Every row gives one point. Two turns around zero, p and q, are shown by what they do to some points. Where does a point land after both, in the order given? Backwards means that the second turn is done in reverse. Each puzzle has new turns, and all numbers are rounded.

Turn p:
[ 1.76 -0.15] => [ 1.60 -0.75]
[-1.60  0.02] => [-1.50  0.57]
[ 1.10 -0.66] => [ 0.81 -1.00]
[-1.26  0.78] => [-0.91  1.17]
Turn q:
[-0.38 -1.08] => [-1.00 -0.55]
[-0.23  0.99] => [0.49 0.89]
[ 0.27 -0.98] => [-0.45 -0.91]
[-0.74 -1.23] => [-1.37 -0.43]
[1.09 2.30] => [2.34 0.99]
Where do these land?
q, then p: [0.15 1.25] => [1.17 0.46]
p, then q: [-1.50 -1.08] => [-1.66  0.81]
q, then p: [-0.82 -1.48] => [-1.69  0.02]
q, then p: [1.19 0.00] => [ 0.56 -1.05]
q, then p: [0.98 1.31] => [ 1.62 -0.25]

Turn p:
[1.58 0.18 0.94 1.13] => [ 1.79 -0.92 -0.04  0.79]
[-0.62  1.81 -1.35  0.67] => [-0.07  1.81 -1.46  0.74]
[-0.28  1.06  0.41  0.18] => [ 0.73  0.92 -0.12 -0.16]
[ 0.04 -0.91 -0.57 -2.29] => [-1.50 -0.93 -0.31 -1.79]
[-0.72 -2.14  0.57  0.31] => [-0.95 -0.87  1.92  0.42]
Turn q:
[ 0.04  0.90 -0.05 -1.84] => [-0.19  1.83 -0.28 -0.86]
[ 0.90 -0.85 -1.06  2.44] => [ 1.63 -2.14 -0.21  1.15]
[ 0.00  0.47  1.75 -0.99] => [-0.93  1.01  1.42 -0.60]
[-0.22 -1.36 -1.55 -0.23] => [ 0.30 -0.99 -1.63 -0.79]
[-0.72  0.84  0.91  0.62] => [-0.81  0.29  0.70  1.10]
Where do these land?
p, then q: [-0.84  0.25 -0.03  0.29] => [-0.17  0.54  0.30  0.67]
q, then p backwards: [-0.04  0.12 -0.98  0.26] => [ 0.71  0.56 -0.36  0.32]
q, then p: [-0.73  0.66 -0.01 -1.48] => [-0.18  1.49 -0.77 -0.57]
q, then p: [ 0.50 -3.08 -1.26 -0.07] => [-2.30 -2.26 -0.15 -0.95]
p, then q backwards: [ 1.79  0.49  0.62 -0.58] => [ 0.99 -1.22 -1.29  0.23]
p, then q backwards: [-0.68  1.55  1.66  1.57] => [ 1.99  2.03 -0.13  0.02]

Turn p:
[ 0.80 -1.13  0.70 -0.79 -0.48  4.32] => [ 1.96 -2.79  0.97 -2.12  0.57  2.13]
[-0.89  0.77 -0.03  0.33 -0.59 -1.28] => [-1.14  1.30  0.11  0.66  0.20 -0.03]
[-0.22  0.95 -0.19  0.93 -0.72 -0.43] => [-0.29  0.80  0.59  1.12  0.25  0.39]
[-0.55 -0.48  0.98 -1.93  0.00 -0.10] => [-0.44  0.39 -0.50 -2.14  0.20 -0.15]
[-1.10  1.08  0.78 -0.51 -0.64 -1.11] => [-1.14  1.69  0.36 -0.38  0.68 -0.11]
[ 1.79 -3.00 -0.58  0.97  1.13 -0.96] => [ 0.63 -1.47 -1.03  0.51 -3.24 -1.14]
[ 0.69  1.11  0.12  0.77  0.91 -0.59] => [ 0.63  0.48  0.49  1.00  0.29 -1.24]
[-1.30 -0.30 -0.45  0.82  0.76 -0.14] => [-1.32 -0.85  0.00  0.71  0.22 -0.48]
[ 0.77  1.00 -1.33 -0.60 -0.38  0.31] => [ 1.11  0.44 -0.99  0.62  0.86  0.65]
Turn q:
[-0.05 -1.72  1.34 -0.80 -0.36  0.53] => [-0.33 -1.21  0.24 -0.97  1.16  1.37]
[-0.61  1.04  0.35  0.37  0.11 -3.50] => [-0.01  1.15  2.69 -1.03 -1.23 -1.69]
[ 1.28  0.12 -1.16  0.47 -0.67 -0.93] => [ 1.72  0.44  0.00 -0.15 -1.16 -0.12]
[-0.11  0.07  1.43 -0.52  1.86  0.60] => [-0.82  0.31  0.61  0.72  2.12  0.06]
[ 0.34 -0.04  0.47 -0.29 -0.31  1.48] => [-0.38 -0.06 -0.88  0.37  0.47  1.20]
[-0.49  1.75 -3.86 -0.84  0.57  0.47] => [ 0.64  1.32 -2.99  0.22 -0.76 -2.78]
[-0.39 -0.06  1.49  0.32 -0.15 -0.59] => [-0.79 -0.13  1.39 -0.15  0.00  0.52]
[ 0.22 -1.83 -0.58  1.28 -0.70  0.57] => [ 0.95 -2.09 -0.31  0.36 -0.60  0.57]
[-0.19  0.68  0.53  0.00 -0.34  1.37] => [-1.00  0.27 -0.75  0.64  0.02  0.86]
Where do these land?
p, then q backwards: [ 0.69  0.57  0.20 -1.94  1.46 -0.85] => [-0.07  0.19 -1.91 -1.72  0.74 -0.50]
p, then q backwards: [-0.12  0.61 -0.28  1.31  0.52  0.74] => [ 0.04 -0.60  0.49  1.10  1.09  0.12]
p, then q: [ 0.17 -2.42  0.43 -1.74  0.74 -0.67] => [ 0.50  0.05 -1.31 -2.75 -0.59 -0.47]
p, then q: [-1.14 -1.24  0.89 -0.76  1.73 -1.52] => [-0.53 -0.05  0.54 -2.40 -0.72 -1.63]
p, then q: [-0.36  0.32 -0.67 -0.18  0.46 -0.37] => [ 0.21 -0.15  0.07  0.29 -0.20 -0.93]
p, then q backwards: [-1.61  0.93  0.42  1.17 -1.37  0.66] => [0.00 0.24 2.64 0.30 0.41 0.23]
q, then p: [-1.50  0.97 -1.29  0.34  0.12  0.39] => [-1.44  0.91 -0.73  1.18 -0.37  0.41]
q, then p: [ 2.49 -0.06  0.00  1.49 -2.70  0.21] => [ 2.38 -0.52  1.09 -0.09 -0.15  2.94]
p, then q: [ 1.39  0.32  0.31  0.33 -0.97  1.40] => [ 0.62  0.33 -0.23  0.70  0.77  1.87]

Turn p:
[ 0.99  2.08  0.86 -0.48  0.47 -1.92  0.75  0.34  2.12] => [ 2.15  0.62  1.72 -0.20  0.12 -0.83  1.69  0.55  1.86]
[-0.88  0.34 -0.86  0.46 -0.37 -0.41 -1.26 -0.47  2.32] => [-0.39 -0.17  0.95 -0.84 -0.84  1.34  0.28 -0.97  2.01]
[-0.18  0.88  0.61  0.37 -0.56  1.27  1.32  0.06 -1.03] => [ 0.04  1.41 -0.58  0.55 -0.06  0.44  0.04  1.37 -1.17]
[ 0.94 -2.69  1.28 -1.82 -0.44  1.33 -0.03 -0.79 -0.95] => [ 0.56 -2.08 -0.86 -0.85  1.69  0.70 -0.75  0.07 -2.56]
[-0.22  1.05 -0.41 -0.56 -0.53 -0.58 -1.58 -0.79 -0.55] => [ 0.59  0.31  0.98  0.21 -1.18  0.14 -0.74 -1.47 -0.34]
[-0.47 -1.02 -0.27 -0.55  0.35  1.38  0.40  0.04  0.60] => [-0.51 -0.01 -0.94 -0.92  1.19  0.86 -0.25  0.02  0.03]
[-0.62  1.27  0.21  2.22 -0.72 -2.13  0.63  2.24  0.39] => [-1.45  0.69  1.87  0.92 -1.28 -1.58  0.93  1.81  1.55]
[-1.15 -0.65 -0.97 -1.11  1.06  0.92  2.28  0.73 -0.25] => [-1.09  1.55 -1.45 -1.19  1.91 -0.67  0.57  0.07 -0.41]
[ 2.29 -0.46  1.52  0.55  0.42  1.17 -1.58 -1.69  1.38] => [ 2.35 -2.30 -0.67  0.80 -0.03  2.04 -0.41  0.22  0.76]
[ 0.26 -0.87  0.69 -0.51  0.78  1.21 -1.11  0.91 -1.59] => [-0.17 -0.57 -0.48  0.90  1.23 -0.28 -2.11  0.01 -0.90]
[ 0.73  0.00 -1.78  0.38 -0.89 -1.16 -0.19  0.30 -2.08] => [-0.57 -0.07 -0.45 -0.08 -2.05 -2.05 -0.60 -0.42 -0.97]
[-1.68  0.05 -0.88  1.05  0.44 -1.07  0.36 -0.88 -0.35] => [-1.52  0.61 -0.10  0.69 -0.68 -0.11  1.34 -1.25  0.16]
Turn q:
[-1.15 -1.01 -0.01 -0.46  0.16 -1.30  0.86  0.47 -0.61] => [ 0.55 -0.78 -1.54 -0.56  0.64 -0.59  0.46 -1.02 -0.07]
[-0.24  0.54  0.41 -0.81  0.71  1.67 -0.95 -2.00  1.06] => [-0.17  0.30  1.91 -0.04 -1.50  0.91 -1.37 -0.91 -0.97]
[ 1.10 -0.17 -0.48 -0.10  1.80  0.65 -2.03  0.04  0.19] => [-0.23  1.49  0.51  0.93  0.95  1.73 -1.10 -0.02 -0.88]
[ 1.78 -1.20  0.00 -1.24 -1.14  1.15 -0.59 -2.12  1.35] => [ 1.51 -0.53  1.21 -0.89 -1.71  2.07 -1.10  1.35 -0.62]
[-0.52  0.25 -1.70  0.25 -1.59 -0.78  0.82 -1.22 -0.90] => [ 0.62  0.26 -1.55  0.01 -2.14 -0.35  0.97  0.05  0.94]
[-1.20  0.37  0.71  1.28 -0.90 -2.15 -0.10  1.04 -0.19] => [-0.74 -0.40 -1.73 -0.04  0.66 -2.19 -0.61  0.37  0.91]
[-1.16 -0.33  0.53  0.90  0.42 -1.25  1.75  1.64 -1.22] => [-0.44 -1.21 -1.39  0.39  1.53 -1.56  1.47 -0.78  0.48]
[ 0.23  0.85  1.41  1.04  0.62 -1.03  0.87  1.27 -1.93] => [-0.01 -0.42 -0.32  1.78  1.57 -2.09  1.03  0.18 -0.09]
[ 1.16  0.39 -0.71 -0.10  0.64  0.93  0.20 -0.57  2.09] => [ 0.01  0.15  1.71 -0.16 -0.24  1.73 -0.61 -0.04  1.27]
[ 1.09  0.78 -0.72 -2.53 -0.62  1.70 -1.18 -0.62  1.40] => [ 1.01  1.82  2.20 -1.77 -1.00  1.30 -0.55  0.44 -0.47]
[-1.09 -0.48  0.55  1.77 -0.10  0.42  0.34  2.07 -1.24] => [-2.12 -0.67 -1.02  0.34  1.25 -0.96  1.41  0.39 -0.50]
Where do these land?
p, then q: [ 1.45 -0.04 -0.04  0.04 -0.40  0.22 -1.32 -0.15 -0.35] => [ 0.20  0.19 -0.64 -0.15 -0.05  0.79 -0.54  1.55 -0.60]
q, then p: [-0.19  0.76  0.11  0.33 -2.20  0.51 -0.56 -2.12 -1.18] => [-0.79 -0.13  1.55 -0.81 -2.08 -0.76 -0.42  1.43 -1.12]
p, then q: [ 0.64 -0.07  0.10 -1.59  1.02 -0.28  0.78 -0.37  1.63] => [ 1.72 -0.24  1.26  0.26  0.73  1.17 -0.04 -0.74  0.58]
q, then p backwards: [ 0.48 -1.56  0.25 -0.86 -1.10  0.26  1.35 -0.56 -0.71] => [ 1.69 -0.70  0.56 -0.13 -0.95 -0.38  0.63 -1.39  0.56]
q, then p: [ 0.29 -0.77  1.08 -1.07  0.50 -3.96  0.81 -0.37  1.55] => [ 1.79 -3.06 -0.82 -0.82 -0.13 -0.54 -0.69 -1.79  2.06]
p, then q: [-0.03  0.32  0.76  1.38 -0.03  0.17 -0.65 -0.80  1.10] => [-1.21 -1.06  0.83 -0.44 -0.25  0.76  0.34  0.79  0.21]
p, then q: [ 0.26  0.47  0.50 -1.11  1.83  1.28 -0.04  1.64 -1.65] => [-0.43  2.00 -0.63  2.03  1.15  0.15 -1.34 -0.47  0.33]
q, then p: [-1.38 -0.88 -2.17  0.27 -0.94 -1.19  1.30 -0.47 -0.24] => [-0.04  0.34 -1.05 -2.87 -1.10  0.40  0.79 -0.44  0.23]
p, then q backwards: [-2.41  0.20 -0.89  0.85  0.14 -0.05 -0.88  2.39  1.12] => [-0.48  1.92 -0.55  1.63  0.28  0.69 -0.69  1.12  2.44]
p, then q: [ 0.12  0.39  0.93  0.98  1.43  1.17 -1.92 -0.58 -1.36] => [-2.00  0.28 -0.58  1.71 -0.78  1.21 -0.81  1.08 -0.12]
p, then q: [ 0.77  1.18 -0.61  0.78 -0.25  1.87  1.13  1.39  0.09] => [-0.81  2.29  0.30 -0.97  1.00 -0.28  0.31  0.54  1.17]
